Each row is a point. Examples show where two turns around zero, p and q, send a point. Where does a point land after both, in the order given? Backwards means that the second turn is done in reverse. Each puzzle has new turns, and all numbers are rounded.

Turn p:
[ 5 25] => [20 16]
[-30 -40] => [-49 -11]
[25 15] => [29 -5]
Turn q:
[44 16] => [46 10]
[-11   8] => [-10   9]
[-33 -24] => [-36 -20]
Where do these land?
p, then q backwards: [-30 -29] => [-41  -8]
p, then q: [ 1 -7] => [-4 -5]
q, then p: [-29  -7] => [-25  17]
q, then p: [36 48] => [60  6]
q, then p: [22 -5] => [ 11 -20]

Turn p:
[-15  -3  15  -8] => [-19   2  10  -6]
[ -1   6 -29 -15] => [ 14   8 -19 -22]
[-19   1  -2   9] => [-15 -12  -9  -4]
[-16 -21   2   4] => [ -9 -20  10 -11]
[ 48   9 -11   8] => [42 12 -4 26]
[ 4  8 25  2] => [-13  10  11  18]
Turn q:
[  3   4   1 -14] => [ 7 10 -8 -4]
[ 8  6 -5 11] => [-1 -6  0 15]
[ 14   7   6 -12] => [17  8 -6  3]
[ 23 -19  -3  26] => [  9 -36   6  12]
[-42   0  10  29] => [-37   1  36  -5]
[ 14  -4   1 -30] => [ 22   9 -20 -13]
[-21   6 -10 -12] => [-18  15  -8 -10]
Where do these land?
p, then q: [ 2  9 31 -2] => [-13  10  27   8]
p, then q: [ 2 24 20 11] => [-25  -2  15  16]
q, then p backwards: [-22 -15 -22  -7] => [-34   5  -6  -4]
p, then q: [  1  -5 -28 -16] => [ 17   7 -27  -1]
q, then p backwards: [ 16 -14  -2  14] => [  2 -16  -5  19]

Turn p:
[  0  22   3 -12   7  -7] => [ 6 24  4 -9 -2 -4]
[  8  21 -13   5  12  19] => [ 17  16 -22   8  -9   6]
[  9  -9 -15  -4   1  13] => [ 10 -13 -14  -1  -8  -5]
[  8  -8  19  33 -21 -14] => [-14  -9  20  35  18   0]
[  4 -11   3  -4  12   7] => [ 11 -10  -3  -8   6   6]
[  3 -12 -13 -12  12 -14] => [  0  -6  -8 -18  10 -17]
[  5 -11 -12  12 -11  -5] => [ -9 -13  -6  13   2 -11]
[ 10 -15  -5 -13 -10   8] => [  9 -19   3  -4 -12  -9]
[-48  23  33  -4  -3  -6] => [-30  30  27 -15  -5  35]
Turn q:
[-16  19 -15 -22 -18   0] => [-14   6 -27 -11 -22  -9]
[-3 -5 11  4  6 17] => [-2 -9  0  7  7 18]
[ 13 -26  14  -7  15  -8] => [  3 -13  28 -15  12   5]
[  2   8 -15   4  32 -14] => [ -2   9  -2  -5  32 -20]
[ -3 -23   2  19 -13 -13] => [  6 -12  22  18 -11 -12]
[ 15   1 -28   6  16  -7] => [ 19   2  -7  -6  19 -23]
[ -8   6  13   2 -24  16] => [ -3   0  -7  12 -23  20]
[  0  22  18  -6 -13  10] => [ -6  18  -8   0 -13  22]
Where do these land?
p, then q: [ 23  -1   3 -31  -3 -20] => [ -4  20  29 -24  -6  -3]
q, then p backwards: [ -9 -22   3 -10  -7  32] => [ -9 -30  -1   5  -2  27]
p, then q: [  9   3 -22  -4 -20  -7] => [ -2   7  12   8 -16 -23]
p, then q: [-16  17  10  12  13   5] => [ -2   6 -26   6   8  13]
q, then p backwards: [ 15  -1  -6  -1  22 -11] => [  9  -2   9  -7  17 -19]
p, then q: [-25  -2  15   9   9  -5] => [-18  -9 -16   2  11  16]
p, then q backwards: [  3   6  -2  27 -15   5] => [-19   5   6  23  -6   7]

Turn p:
[  7  12   3   9   3   0  11   3 -16] => [ 16   0   3  13   7  -2  -7   4 -11]
[-18 -34  10  -9   7  -6 -19   9  -7] => [-14 -21  10 -27   8  23   7 -11   1]
[ -2 -34  -5  10  -1  -6   0  12  15] => [-17 -13  16  -2  10   6  19   2  22]
[ -5  -4  -2  -6 -15 -16  12   7  -2] => [ -8  -8   9  -4   3 -15  10   8 -12]
[-11   1   4   4  20 -11  11 -32   1] => [ -8  17   5   5  10  -8 -10 -34  -5]
[-10   7   0  -9 -14 -19 -10  11  10] => [-22 -10  -8  -9  -3 -10  -2  14  -8]
[-12  15   0  24  -7 -15   6 -13   3] => [-17   6  -6  27   7  -7  -1  -6 -15]
[-3  2  3 -9 34 -8 -9 -4 -5] => [  2   3  -3 -16  18   5 -25 -15   5]
[ 48  11   5   3 -10  29   1  -7 -11] => [ 45  -5  -4  21 -29  -2  -4   3  14]
[ 10   9 -23 -14  -9  38 -10   6   0] => [ 25  15 -23 -11 -17   8  16  16  12]
[-5 14  6 -3 -9 14  7  7 13] => [ -3  16   2   3 -15   2  -2  17  -3]
Turn q:
[ -7   9 -28 -21   0 -12  -3  13   1] => [ 14   4 -12 -17 -11  -8   3  28  -7]
[-14  -5  26  11  -1   8   3   9   0] => [-21 -10  20   8  10   5   0  -4  -7]
[  5 -15  12  -1 -21  -3  18   2  -9] => [ -4   0   9  -3   7 -17  20 -19  -7]
[-16  -5  -5  11 -22  15 -11 -12   4] => [-23  -8  -2   0 -25  -7  -5 -10   5]
[-18 -20   9  11  -5   7 -13 -19   2] => [-21 -12   2  -8  -8   4 -17 -22  -1]
[  7  15  -6  10   8 -12  20   2  -3] => [  4   9 -13  13  19 -10   4  10   3]
[ 12  16   4 -20  12   0  18  -4   1] => [ 9 14 -6 -5 16 13 18  8 11]
[ -1 -15   4  -4   2 -14  12  -4  -5] => [  3  -1  -2 -12  16  -8   2 -11  -7]
[ 26  14 -20   2  29  14 -14  16  24] => [ 34 -14  -4  19  -7  19  -9  25  22]
[-14 -18  11  16  -9  20 -22 -11 -25] => [-21  -6   4   9 -21  11 -11 -29 -22]
[ 20  23  -7 -15   7 -23  -9   7  10] => [27 23  5 -4  3 -3 -6 22 12]
Where do these land?
p, then q: [ -6 -11  -6  19 -13   8   2  12  -4] => [ -6 -17  -3  15  13   0  14   0  -3]
p, then q: [-12   7  -4 -17 -16   1 -13  16  -9] => [ 11  -4  -4  -9  -9  -3  21   7 -21]
q, then p: [ -5   0 -29  10   6  11  31   4  -2] => [  1   2   5   1  33 -13  25   5  12]
p, then q: [-14   0  -7   2  23  16  16  12  -9] => [ 8  9  2 15  8 29  8 13  5]
q, then p: [ 20  -4  11 -18   3  -8  -6  -1  -8] => [ 19   5   1   4 -16  -7 -17  -5   1]
q, then p: [  6  -5 -13  15  18  11   9  17  23] => [ -5 -13  15   4  12   9  12   3  31]
p, then q backwards: [ 16  -3  22 -17  -6  -9   0 -22 -19] => [  7 -35  -7   6 -12  -1 -21   4  -6]
q, then p: [-19  -6 -23  13 -11  23 -20  -7  12] => [-22 -14  -7  -5 -12   4  38   4  -2]
q, then p: [  4   7  24  -4   1 -20 -12 -12 -19] => [  9   9 -19   3  -8   6 -27  -8 -16]
q, then p: [ 21  23  18  -3   0 -13  -4 -11  -3] => [  0  16 -11  17  -9   0 -29   7   1]
p, then q: [-21  -5  -1   6 -13  13   1   3  30] => [-31  -4   2   3   0  -6  15  23   2]
p, then q: [ 11  -2   8  -5   8 -33  -4 -14   6] => [ -3   2   1 -23   1  -4 -30 -11  -3]

Turn p:
[  2  28   9 -21  13 -12 -12 -20  -6  16   8 -11] => [ 13  14  20  -7   2  -4 -28 -23  -4  14  17   3]
[-5  0  5  7  4  3 20 11  8  5 -6  5] => [-5  4  5 -9 -6 16 14  7  8 -7 -2  0]
[  5 -14 -27   0  -9  17   5  11   5  19 -15   4] => [ 22  -5  -7  15 -19  11  10  11   0 -12 -20   5]
[  4   9  24   3  27 -21 -19   4  -5  -6  17 -29] => [  2   5  23 -12  30 -19 -15  -1   8  10  20 -27]
[ 19 -14  25  13 -12   4  11 -22   6 -31 -10 -10] => [-34 -15   1  14  16 -16   9 -16  18 -21   5   9]
[ -9 -14   0  14 -19  -5   2  17  -9  10 -14  11] => [-12  -4   2  13 -12   9  10  23   0  11 -18  -1]
[-12  11   5   1  13  10 -19 -10   8  16  20   2] => [ 13 -13  -2 -18   4  13 -27  -6  -2   8   7  -6]
[  0   8  -8 -23 -20  14   1   6  10  -3   7   1] => [  6   2 -18   3 -24  -4  -4   2  -3  -7  18   8]
[ 15  -4  -7  16 -13 -10  15   0  -4 -11   5   5] => [-10  -1  -8  18  10   4  24  -4  -2   3   4   1]
[ 19   7  25   3  29 -13 -19   3 -17 -14   2   4] => [  0   4  16 -13  39 -21  -5   7   9  16   7  10]
[ -4 -30  -6   1  -5 -11  14   3   4  -4  -5  13] => [ -9   2 -14   1  -8  -2  22  -2  11   5 -23  -5]
[-26  15 -27 -21   0  32  -1  -9 -12  16   6  -3] => [ 24  -9   0 -15 -30   6 -15  -6 -37 -10  -1   6]
[ -8  -2 -17   8  -8  -7   1   6  13 -11 -16   8] => [ -9  15 -17   9   0   8   3   9  -4 -11 -15  -2]
Turn q:
[ 13  -7  -7  -2  -5 -18 -22  -1  13 -14   2  18] => [-13 -23  18  -8  -5   9 -18   5  15  -5  -4  -3]
[ 2 25 -4 -5 -4 -5  5 11 -5  1 -1  0] => [ -7  14  10  -4  -2 -21  -3   2  -2   2  -1   7]
[  9   4  -7  -6   4  -9  -7   9  -6 -10   6 -37] => [ -1  18   6  16   9  -6  -6  21  10  -8  21 -11]
[-46   0   4  -7  10 -13 -15  -3   6  20   1  -3] => [  2   5  -4   6   9  -2  -1  -5 -12  16 -30 -40]
[ 19 -14   1  12   1 -16  17   3  -8  25   5   1] => [ 31  -4  10  -4 -20  -2   1 -10  -6  -9  15  -3]
[  3  -8   1   6 -18 -14  15   0   1   8 -22  11] => [ 14  -8  15   1  -5  -5  10 -17   5 -17 -14   9]
[ 24   4  13  13 -33  31  13  -4   2   6  12   6] => [-12  -6 -19  -2 -35  -2  23  -2  -2 -13  12  27]
[  6 -12  31  -8   3   5  16   5   9   6  -8   6] => [  0  -1  13   0  -1  20  24 -11 -21  -3   4   6]
[ 22  -1   0  26  14   3  -4   8 -11  -9   3  -3] => [ 12 -11   3   7  -4  -2  -3   9  10  17  26  14]
[-48  -4   0  -4  14  -3  14   3   1  -5   0  -5] => [  7   4 -11  -7  35  -8  15  -2 -11  10 -17 -23]
[ -5  -4  -4   2  12   5 -48 -29  -5 -12  -9  16] => [-14 -23 -13  19   4  21 -37   3   8  19 -20   2]
[-27  -1  -4 -13   7   3  14   3 -21  -7   6   2] => [ 10   6 -13 -11  24 -10   1  12 -18   0 -12  -1]
[ 21  -2 -11  -7  -4  32 -10   6  12  -5  -2   0] => [-15  12  -9  -7 -12  22   1   9  19   2   6  19]
[  6  21 -13  -7  -2  -2  11 -12  12  -3   7 -12] => [-16  16  -5  -5   3 -14  -8 -12   6 -10  14  -3]
Where do these land?
q, then p backwards: [ -2   9   1   4 -13  18   1   6  12 -12   2   0] => [  1  -9  12   0  -7  -3  13   5   2 -14  -3  14]
p, then q: [12 14 17  4 -4 12 25 -1  7  9  8 -1] => [-15 -12 -19 -17  -4   9  15  -1 -13  -4   8  -1]
p, then q backwards: [ 12   0 -36  -1   0 -24  -8   2 -22   7  19 -14] => [-24   1  20  13  23 -10   9   1 -17  25  -4 -20]
q, then p: [-10 -15  -8   9   1   6 -19 -13 -13  14 -15  15] => [ 11  -8  -2  25   3   2  -7   7   8 -12 -23  15]
q, then p backwards: [ 13  16 -40 -11  18 -33   7   6   5  11   4 -12] => [ -3  16  17 -27  28 -16 -18   0  16   4  -2 -31]
q, then p: [ -6  -1  12 -15 -13  -4  17  -6   6  -6  -6   8] => [-16   4   5 -14   2 -13   8  -8 -10  -5  -8   9]
q, then p: [  9  12  22 -13   5   3   1  -6  26  -2  12  -8] => [-13 -15   7 -18 -13   4  -5  -9 -23   2  10 -13]
q, then p: [-14 -10  13 -13   5  15   8  -8   4  -9  11  -7] => [ 13  -2   7 -14  -2  -3  14  -1 -23 -11  -3  -3]
q, then p: [-20   0   7  22  -4 -12 -23 -16 -15  -8 -11   8] => [  0  -7   7  17  13   3   2   7  13   1 -37 -13]
p, then q: [ -1 -13  20   2 -16  16   9   9  20   6  -4 -14] => [-16 -12  -3  -5   5   7  27   8  17 -12  -1 -14]
q, then p: [-23   3   2  10  -6  13 -23  11 -19  12 -15  32] => [  5   9  14  23 -17   9   0  17  14   3 -34  20]
p, then q: [ 14   4   4   2   2  20  11  -8  12 -13  -7  -8] => [-13 -22  -4 -13  19   4  -1   2   2  -1   8   3]
q, then p backwards: [ -9  11  21  -5  12   5  13   4   4  -7 -10 -15] => [ 12  11  -6  12   0 -20  11  -2 -15 -13   2   0]
p, then q: [ -9 -27  -7  20   5  -7 -11   7 -10  -3   5  23] => [ 32  24   8  -1   8  11   4  -9  10   3 -11   1]
q, then p: [ 35  -2 -29 -15   7 -28  -7  15 -18   1   8  -8] => [ -1   1 -15   1  16 -20 -22  25  20  14  36   1]
